Each point is reached from the start by the listed moves, each made 0, 1 or 2 times, or once backwards (-1), plus a little noise. Is the number of moves made odd or even? Then give how often each move was made.

Moves:
(1): [0.80 0.21]
(2): [-0.20  0.58]
Start: [-0.28 -0.06]
Points:
[-0.26 -0.04] -> even (0, 0)

Moves:
(1): [ 0.49 -0.02 -0.10 -0.07  0.17 -0.04  0.02]
(2): [-0.11  0.53  0.02  0.08  0.01 -0.09 -0.05]
(3): [ 0.08 -0.06  0.50  0.07  0.13  0.10  0.02]
(4): [ 0.12 -0.14  0.05  0.35 -0.02 -0.03  0.03]
Start: [ 0.08 -0.08 -0.26 -0.30 -0.03 -0.10  0.22]
Points:
[ 0.18  0.58  0.40  0.60  0.09 -0.24  0.15] -> odd (0, 2, 1, 2)
[ 0.94 -0.49 -1.08 -0.94  0.18 -0.15  0.27] -> odd (2, -1, -1, -1)
[ 0.22 -0.76 -0.73 -0.17 -0.18 -0.19  0.28] -> odd (0, -1, -1, 1)
[ 0.89  0.04 -0.99 -0.86  0.21 -0.24  0.23] -> even (2, 0, -1, -1)

Moves:
(1): [ 0.35 -0.12 -0.09  0.05 -0.08  0.07  0.14 -0.10  0.04 -0.18]
(2): [ 0.04  0.34  0.15  0.14  0.07 -0.08  0.08  0.06  0.06 -0.13]
(3): [ 0.00 -0.08  0.17  0.04 -0.07 -0.10  0.12  0.01 -0.24 -0.03]
(4): [ 0.06 -0.19 -0.10  0.53 -0.06  0.05  0.04 -0.07 -0.01  0.04]
(5): [ 0.08 -0.20  0.11 -0.07  0.54  0.04 -0.11  0.19 -0.14 -0.13]
(6): [ 0.06  0.05  0.07  0.09  0.00  0.48 -0.06 -0.04 -0.21 -0.09]
(7): [-0.12 -0.04 -0.08  0.02 -0.02  0.02  0.31  0.01  0.01 -0.04]
(8): [ 0.19 -0.05 -0.04  0.06 -0.21 -0.01 -0.02  0.52  0.17  0.01]
(9): [-0.04 -0.18  0.27 -0.02 -0.18  0.04  0.14 -0.08  0.45  0.01]
Start: [-0.31  0.28  0.10  0.04  0.09  0.03  0.04 -0.02  0.08 -0.04]
Points:
[-0.47  0.97 -0.16  1.42  0.43  0.51  0.15  0.06 -0.27 -0.15] -> odd (-1, 2, -1, 2, 0, 1, 1, 0, -1)
[ 0.08 -1.00 -0.18  0.94  0.88  0.91  0.51  0.04 -0.44 -0.44] -> odd (1, -1, 0, 2, 2, 1, 2, 0, 0)
[ 0.56 -0.02  0.18  0.87 -0.79  0.42  0.32 -0.47 -0.42 -0.33] -> even (2, 0, 2, 1, -1, 1, -1, 0, 0)
[-0.25 -0.13  0.43  0.51  0.41 -0.08 -0.39  0.74 -0.19  0.07] -> even (-1, 0, 1, 1, 1, 0, -1, 1, 0)
[ 1.01 -0.03  0.71  0.89  0.71  0.65  0.05  0.63  0.41 -0.92] -> odd (2, 2, 0, 1, 2, 1, -1, 1, 1)
[ 0.16  0.43  0.09  0.32  0.26 -0.15  0.83 -0.53 -0.87 -0.67] -> even (2, 1, 2, 0, 0, 0, 1, -1, -1)
[-0.73  0.65  0.30  0.03  1.44 -0.47  0.37  0.59  0.34 -0.32] -> odd (-1, 2, -1, 0, 2, -1, 2, 0, 0)

Moves:
(1): [ 0.42 -0.05 -0.09  0.00  0.07 -0.02  0.08  0.22 -0.07 -0.01 -0.02 -0.01
 -0.02  0.01  0.06  0.05]
(2): [ 0.05  0.35 -0.12 -0.03  0.06  0.03 -0.10  0.00 -0.03  0.03  0.18  0.04
  0.01 -0.01  0.01 -0.08]
(3): [ 0.04  0.07  0.36 -0.04  0.02  0.04 -0.17  0.15 -0.02 -0.02 -0.04  0.04
  0.02  0.06  0.03  0.02]
(4): [-0.01  0.04  0.04  0.39  0.04  0.05  0.02  0.03 -0.03  0.04 -0.06  0.07
 -0.02 -0.05  0.08  0.02]
(5): [-0.11 -0.02 -0.03 -0.01  0.53  0.00 -0.02  0.07  0.21 -0.09  0.09 -0.15
 -0.06 -0.04  0.06  0.03]
(6): [-0.07 -0.08  0.08  0.03 -0.03  0.33 -0.12  0.00 -0.06 -0.33 -0.01  0.18
  0.07  0.13  0.07  0.22]
(7): [-0.06  0.06  0.16  0.01 -0.06 -0.01  0.32  0.05 -0.14 -0.11  0.11 -0.13
  0.10  0.19  0.08 -0.09]
(8): [-0.21  0.07 -0.12 -0.01 -0.10 -0.07 -0.17  0.46 -0.05 -0.04  0.19  0.06
  0.06 -0.17  0.14  0.03]
(9): [ 0.06  0.07 -0.03  0.03 -0.03 -0.02  0.09  0.03  0.35 -0.02 -0.06  0.07
  0.10  0.04  0.01  0.05]
(10): [-0.03  0.04 -0.04 -0.16  0.00  0.28  0.20  0.09 -0.12  0.51  0.23  0.20
 -0.11  0.11  0.00  0.18]
(11): [ 0.07 -0.21  0.28  0.16 -0.09  0.05 -0.05 -0.06  0.18 -0.22  0.42 -0.18
 -0.11 -0.07  0.05  0.13]
(12): [-0.01 -0.03  0.02  0.02  0.08 -0.16  0.13 -0.05 -0.06 -0.08  0.05  0.24
  0.01 -0.08 -0.13 -0.02]
(13): [ 0.02 -0.07 -0.03  0.05  0.08 -0.06 -0.04 -0.09  0.01  0.03  0.06  0.01
  0.28  0.07 -0.04 -0.05]
(14): [-0.04 -0.05  0.00 -0.01 -0.02 -0.14 -0.13  0.14 -0.04 -0.02  0.04  0.10
 -0.16  0.36  0.04  0.09]
Start: [ 0.01  0.09 -0.14  0.16 -0.01 -0.04  0.23  0.40  0.03  0.15  0.19 -0.22
  0.08 -0.13  0.01  0.17]
Points:
[-0.08 -0.10  0.06  0.50  0.99  0.24 -0.17  0.18 -0.09 -0.40 -0.36  0.94
  0.26  0.42 -0.24  0.58] -> even (0, 0, 1, 1, 1, 2, -1, -1, 0, 0, -1, 2, 1, 1)
[ 0.66  0.24  0.71  0.06  1.25 -0.28  0.45  0.20  0.18 -0.24  1.84 -1.44
  0.32  0.30  0.15 -0.20] -> even (1, 2, 1, -1, 2, -1, 2, -1, -1, 0, 2, 0, 2, 0)
[ 0.20  0.50  0.48 -0.49  1.08  0.40 -0.30  0.82  0.73  0.95  1.94 -0.43
 -0.57 -0.29  0.07  0.60] -> odd (0, 2, 2, -1, 2, -1, -1, 0, 0, 2, 2, 0, 0, 0)
[ 0.01 -0.14  0.59  0.98 -0.50  0.58  1.57 -0.38  0.41  0.91  0.55  0.32
  0.46  0.02 -0.16  0.51] -> odd (-1, -1, 0, 2, -1, 0, 1, -1, 2, 2, 1, 1, 1, -1)
[ 0.48 -0.31  0.56  0.01 -0.35  1.20  0.56  0.58  0.40 -0.51  1.23 -0.48
  0.22  0.09  0.39  0.98] -> odd (1, 0, 0, -1, 0, 2, 1, 0, 1, 1, 2, -1, 0, -1)
[ 0.46  0.35 -0.06  0.43  1.27  0.29 -0.74  1.57  0.34 -0.46 -0.48 -0.37
  0.36 -0.65  0.54  0.40] -> even (2, 0, 2, 1, 2, 1, -1, 1, 0, -1, -1, -1, 0, -1)
[-0.47  1.02 -0.60  0.27  0.35 -0.49 -0.29  1.67 -0.67  0.73  0.97  1.19
  0.51  0.38  0.11  0.17] -> even (0, 2, 1, 1, 0, 0, 0, 2, 0, 1, -1, 2, 2, 2)
